Every row gives one point. Each copy is the shape, with its points in the same order, turned, moved and blurred by noise. Some copies are also mirrored. Which?

Shape (8 x 2):
[[ 1.3  2.6]
 [ 5.2  0.6]
 [ 2.6 -1.7]
 [ 3.9  0.1]
 [-3.6  4.2]
 [-9.0  3.0]
 [ 4.3  1.4]
 [ 5.5 -1.8]]
Copy 1 (8 x 2):
[[-0.2 -1.9]
 [ 4.5 -3.0]
 [ 3.7  0.7]
 [ 3.2 -1.8]
 [-5.4  0.4]
 [-8.5  4.3]
 [ 2.7 -2.5]
 [ 6.0 -0.9]]
Copy 1 is: mirrored
Copy 2 (8 x 2):
[[ 1.0  2.2]
 [ 5.0  0.3]
 [ 2.7 -2.1]
 [ 3.8 -0.2]
 [-3.9  3.4]
 [-9.2  1.8]
 [ 4.0  1.2]
 [ 5.7 -1.9]]
Copy 2 is: only turned
Copy 3:
[[  0.3   2.1]
 [  4.3  -0.1]
 [  1.6  -2.2]
 [  2.8  -0.6]
 [ -4.4   4.0]
 [-10.0   2.8]
 [  3.2   0.7]
 [  4.2  -2.6]]
Copy 3 is: only turned
Copy 4, 8 rows:
[[ 1.4  1.6]
 [-1.1  5.0]
 [-3.0  2.3]
 [-1.4  2.9]
 [ 3.3 -3.6]
 [ 2.9 -9.5]
 [ 0.1  4.1]
 [-3.2  5.3]]
Copy 4 is: mirrored

Shape, 9 rows:
[[ 0.2  1.8  0.8  2.6]
 [-7.2  1.7 -7.7 -2.0]
 [ 2.1  5.8 -2.9  2.4]
 [-6.4 -1.5  0.1 -0.2]
 [-0.2  2.9 -2.8  4.5]
 [ 0.1  3.1  3.4  2.6]
 [ 0.3  1.2 -6.5  4.5]
 [-3.0  0.4  3.5 -5.1]
 [ 0.9 -0.4  5.8 -3.2]]
Copy 1:
[[ 2.0  2.8  2.6  1.3]
 [-2.4  8.2 -6.9 -0.5]
 [ 6.5  5.6  0.6  0.9]
 [-5.7  3.8 -0.7  1.4]
 [ 3.6  4.5  0.6  3.9]
 [ 1.2  3.4  6.0  2.1]
 [ 5.5  3.1 -3.6  4.6]
 [-2.7  2.5  3.5 -3.8]
 [-1.0  0.6  6.3 -3.7]]
Copy 1 is: only turned
Copy 2 (9 x 4):
[[-2.5 -1.5  3.8  1.8]
 [-7.9  1.5  1.4 -7.8]
 [-0.4  0.6  8.4 -1.7]
 [-7.7 -0.9 -1.2 -0.2]
 [-3.8 -1.5  7.2 -0.3]
 [-1.3  0.5  3.2  4.5]
 [-4.6 -3.8  8.4 -3.0]
 [-0.9  1.5 -4.8  0.9]
 [ 1.4 -1.0 -3.7  4.1]]
Copy 2 is: mirrored

Shape (12 x 8):
[[-2.2  4.4  3.3 -1.1  1.6 -3.3 -0.7  2.0]
 [ 1.4 12.3  0.9  3.9 -2.7  0.9 -1.4  0.6]
 [-7.6 -2.0 -5.4 -5.2 -1.5 -5.0  0.9 -3.5]
 [ 7.0 -3.6 -0.5 -3.4 -5.6  1.9 -0.7 -2.9]
 [ 4.9  2.5 -1.5  2.6 -4.8  4.2  5.7  1.4]
 [-4.8 -1.4  2.0  1.3  3.7 -1.2  1.1 -4.7]
 [ 1.2  3.1 -0.1 -5.7  5.6  3.3 -1.3  1.6]
 [-1.9 -5.9 -3.2 -2.6  4.7  3.6  4.8 -4.5]
 [-0.6  0.4  0.2  0.7  5.2 -1.1 -8.4  2.0]
 [-1.2  2.2 -2.0 -0.9 -1.3 -3.0 -2.2  0.2]
 [ 1.9 -2.1 -5.2  0.1 -0.9 -9.3 -0.7 -4.5]
 [-1.3 -1.3  1.4 -1.6 -2.5  3.4  8.4  0.5]]
Copy 1, 12 rows:
[[-1.8  4.1  2.8  0.5  0.5 -3.0 -0.2  1.3]
 [ 2.6  9.9  0.5 -3.2  3.8  2.6 -2.5 -4.1]
 [-8.1 -3.4 -1.2 -3.9 -4.6 -3.4  1.1  0.0]
 [ 7.1 -5.8  2.5 -3.1 -4.5  3.8 -1.6 -0.2]
 [ 6.0  2.5  0.5 -3.0 -0.5  7.3  5.5 -0.6]
 [-5.7 -1.3  1.3  4.9 -0.7 -1.2  1.6 -3.3]
 [ 2.6  3.8 -2.6  5.0 -0.9 -1.5 -0.8  6.0]
 [-0.7 -4.9 -4.5  6.4 -5.7  1.0  5.6  0.7]
 [-0.6 -1.2  0.2  3.4  6.3 -2.2 -5.4  2.8]
 [-2.7  0.7  0.9 -3.5  0.7 -1.4 -0.8  0.2]
 [-0.3 -7.4  0.8 -4.9  0.7 -4.6  2.0 -4.3]
 [-1.0  1.5  2.9  1.5 -5.7  5.6  7.2  1.4]]
Copy 1 is: mirrored
Copy 2, 12 rows:
[[ -2.1   3.3  -4.5  -3.0   4.9   2.8  -3.9   1.5]
 [ -4.0  10.3  -2.8   3.4  -0.8   6.6  -5.6   1.7]
 [ -7.7  -3.1 -10.8  -3.0   2.3  -0.9   3.6  -3.8]
 [  0.4  -1.4   1.9  -0.2  -6.1   0.4   3.6  -2.9]
 [  1.9   4.3  -1.6   5.9  -3.6   6.0   4.0   2.2]
 [ -4.0  -4.8  -4.0   1.9   5.8   3.4  -2.6  -1.2]
 [ -1.3   4.9   1.7  -3.0   7.8   2.5   2.2  -1.9]
 [ -2.0  -6.1  -1.9   2.9   6.3   2.6   6.8  -3.9]
 [ -6.5   2.7   2.0  -1.1   6.4  -3.7  -3.2   1.3]
 [ -5.1   2.8  -4.8  -1.1   0.8  -0.5  -1.3  -0.1]
 [ -2.3  -0.8  -8.1   2.4  -0.8  -6.5  -1.4  -4.5]
 [  2.1  -2.5  -4.9   0.5   1.1   8.2   5.0   2.3]]
Copy 2 is: mirrored
Copy 3 (12 x 8):
[[ 1.8  6.3  3.8  0.2  0.9 -0.8 -0.3 -0.6]
 [ 5.3 12.7 -2.3  0.8 -3.7  3.1 -2.3 -4.7]
 [-5.8  0.2  0.3 -5.2  2.4 -3.3 -2.7 -3.6]
 [ 4.8 -4.9  1.9 -3.1 -5.2  4.9 -4.5 -3.8]
 [ 3.6  1.9 -4.0 -2.1 -7.5  7.2  0.7 -1.9]
 [-3.9  0.9  3.9  3.0  0.6 -0.7  1.8 -4.5]
 [ 3.7  2.5  1.7 -0.7  5.7  6.1 -1.6 -2.5]
 [-3.6 -5.1  1.0  0.5  3.4  4.6  3.4 -4.5]
 [ 2.7  1.4  3.5  7.3  3.7  1.2 -6.1 -0.2]
 [ 1.2  2.9  0.6  0.2 -0.2 -1.3 -4.3 -2.0]
 [ 2.3 -3.4 -1.3  0.1 -1.8 -7.7 -1.9 -6.2]
 [-2.5  0.8  0.6 -5.0 -3.2  7.1  4.4 -0.6]]
Copy 3 is: only turned
Copy 4 (12 x 8):
[[-0.9  4.6  1.4 -1.3  0.4 -2.2 -1.8 -0.2]
 [ 3.1 11.4 -0.3  6.6 -0.3  2.0 -2.5 -2.4]
 [-8.9  0.7 -3.8 -3.4 -3.5 -3.4  6.2 -3.7]
 [ 1.6 -3.0  0.6  0.3 -5.2  6.8  2.7 -4.4]
 [ 5.0  2.3  0.1  6.5 -4.7  4.4  4.4  2.1]
 [-6.3 -2.3  0.0  2.9  3.4 -2.6  2.1 -2.1]
 [ 2.5  2.9 -1.8 -4.9  5.1  1.5  1.3  1.1]
 [-4.2 -5.7 -3.0 -0.2  2.8  2.0  8.1 -0.4]
 [-1.6  0.5 -2.9 -3.1  2.3 -1.4 -7.0  0.3]
 [-1.8  3.0 -2.6 -0.5 -2.7 -1.9 -0.3 -2.1]
 [-1.3 -2.9 -3.5  1.2 -6.3 -6.9  1.0 -6.5]
 [-1.2  1.0  3.0  3.1 -1.2  3.5  8.1  3.5]]
Copy 4 is: only turned

Shape (15 x 9):
[[ -7.0   0.2  -2.1   0.9  -1.0  -2.5  -5.3  -0.3  -1.3]
 [  1.3  -2.3  -0.8   4.3   1.5   0.7   0.4  -0.6  -1.8]
 [  2.2   0.4  -2.2   3.6   1.6   4.4   3.6   3.2   3.5]
 [ -2.2  -1.9  -2.2   2.0   0.7   1.0   3.9   3.4   0.0]
 [ -0.3  -1.2  -1.4   0.2   1.1   1.9   0.0   6.3  -2.2]
 [ -5.9   9.5  -0.6   2.4  -2.8  -0.5   3.1   1.1   4.3]
 [  2.5  -2.6   2.6   2.9  -0.1  -0.3  -3.5   5.9 -14.5]
 [  2.4   4.2  -1.6   0.9  -0.3   4.0   1.1  -0.2   2.9]
 [ -0.9  -2.6   1.7   4.5  -5.6  -1.7   0.2   1.7   1.4]
 [  0.2  -2.2  17.8  -0.2   1.5  -3.0   1.6  -0.2   4.2]
 [  0.7  -2.1  -1.5   1.3  -3.0  -4.4   4.0  -0.4 -18.4]
 [  1.4  -2.7   4.6  -2.6  -3.5   3.3   2.8   0.5   3.5]
 [  1.3  -2.9   2.4   0.9  -2.3   1.8   3.8  -0.6   1.8]
 [  2.6  -0.4  -2.4  -0.8  -1.0  -3.8   1.8   1.8   1.7]
 [  0.9  -1.8   1.7   0.0   1.5   5.0   4.1   0.9   3.3]]
Copy 1:
[[ -4.6   0.8   0.3   3.3   0.7  -0.2  -3.2  -2.0  -4.5]
 [  4.7  -3.3   1.2  -0.1   2.0  -2.2   0.5  -1.7  -0.2]
 [  2.3  -1.7   1.6  -1.4   1.2   3.7   4.4   0.7   3.7]
 [  0.0  -4.5   0.8   2.2   2.3   0.5   3.9   2.5   1.5]
 [  1.2  -2.3   2.6   1.6   3.7   1.0  -1.2   4.1   2.3]
 [ -3.6   4.8  -1.0   3.9  -6.7   2.0   5.6   1.6  -0.6]
 [  8.8  -4.1   4.5   6.4   4.3  -5.2  -9.8   5.9  -2.5]
 [  3.1   2.1  -1.0  -3.7  -2.6   2.2   1.8   1.4   3.0]
 [  0.0  -7.2   2.5   2.8  -4.7   2.8  -0.7   0.2  -2.4]
 [ -0.4  -7.2  -1.0   3.1 -10.5  -7.2  -5.9  -4.5  10.1]
 [  5.9  -5.9   2.4   4.8   3.3 -12.3  -2.9   9.7  -9.1]
 [ -0.9  -6.8  -3.7  -2.6  -4.6   0.7  -1.0   2.3   5.3]
 [  2.1  -6.7  -1.9  -0.7  -2.5  -0.4   0.9   0.6   2.2]
 [ -0.5  -3.5   5.1  -2.8  -1.0  -1.3   1.2   2.4  -0.2]
 [  1.1  -3.8  -2.0  -1.6   0.3   1.2   1.6   1.2   5.6]]
Copy 1 is: mirrored
Copy 2 (15 x 9):
[[ -4.6   2.9  -3.8  -4.7  -4.5  -1.4  -4.7   2.5  -1.2]
 [  3.0  -0.3  -0.3   1.9  -3.6   1.9  -1.3  -1.1  -2.1]
 [  2.9   2.2   2.1   4.2   0.6   2.2   2.3   2.7   0.2]
 [ -1.7  -0.1  -0.9   1.8   0.6   0.2   2.8   1.7  -0.8]
 [  0.8  -2.1  -2.7   0.5  -0.4   1.4  -0.3   5.6  -1.0]
 [ -2.2   9.8   3.7  -1.8   3.1  -4.4   0.1   4.1  -3.9]
 [  5.7  -7.7  -8.4  -0.2  -4.9   0.8  -3.6   5.8  -9.0]
 [  5.3   5.8   2.6  -0.3  -0.5   0.6  -0.3   2.8   0.5]
 [ -1.2  -0.5   2.1  -0.1  -6.3  -1.9   2.5   0.8  -3.8]
 [ -0.2  -6.8  13.8  -6.7   0.5   3.8  -4.8   0.0  -8.3]
 [  5.5  -6.6 -12.3  -2.0  -1.5  -5.2   0.1  -2.9  -9.5]
 [  2.1  -1.9   6.2  -4.6  -1.1   2.2   4.0   1.9  -0.9]
 [  1.3  -1.2   4.3  -1.4  -2.1   1.3   3.6  -0.9  -1.9]
 [  2.4  -0.9   1.7   0.6  -0.8  -3.9  -1.0   1.5   1.6]
 [  2.3   0.5   3.9  -0.4   1.1   5.1   3.4   1.2   0.1]]
Copy 2 is: only turned
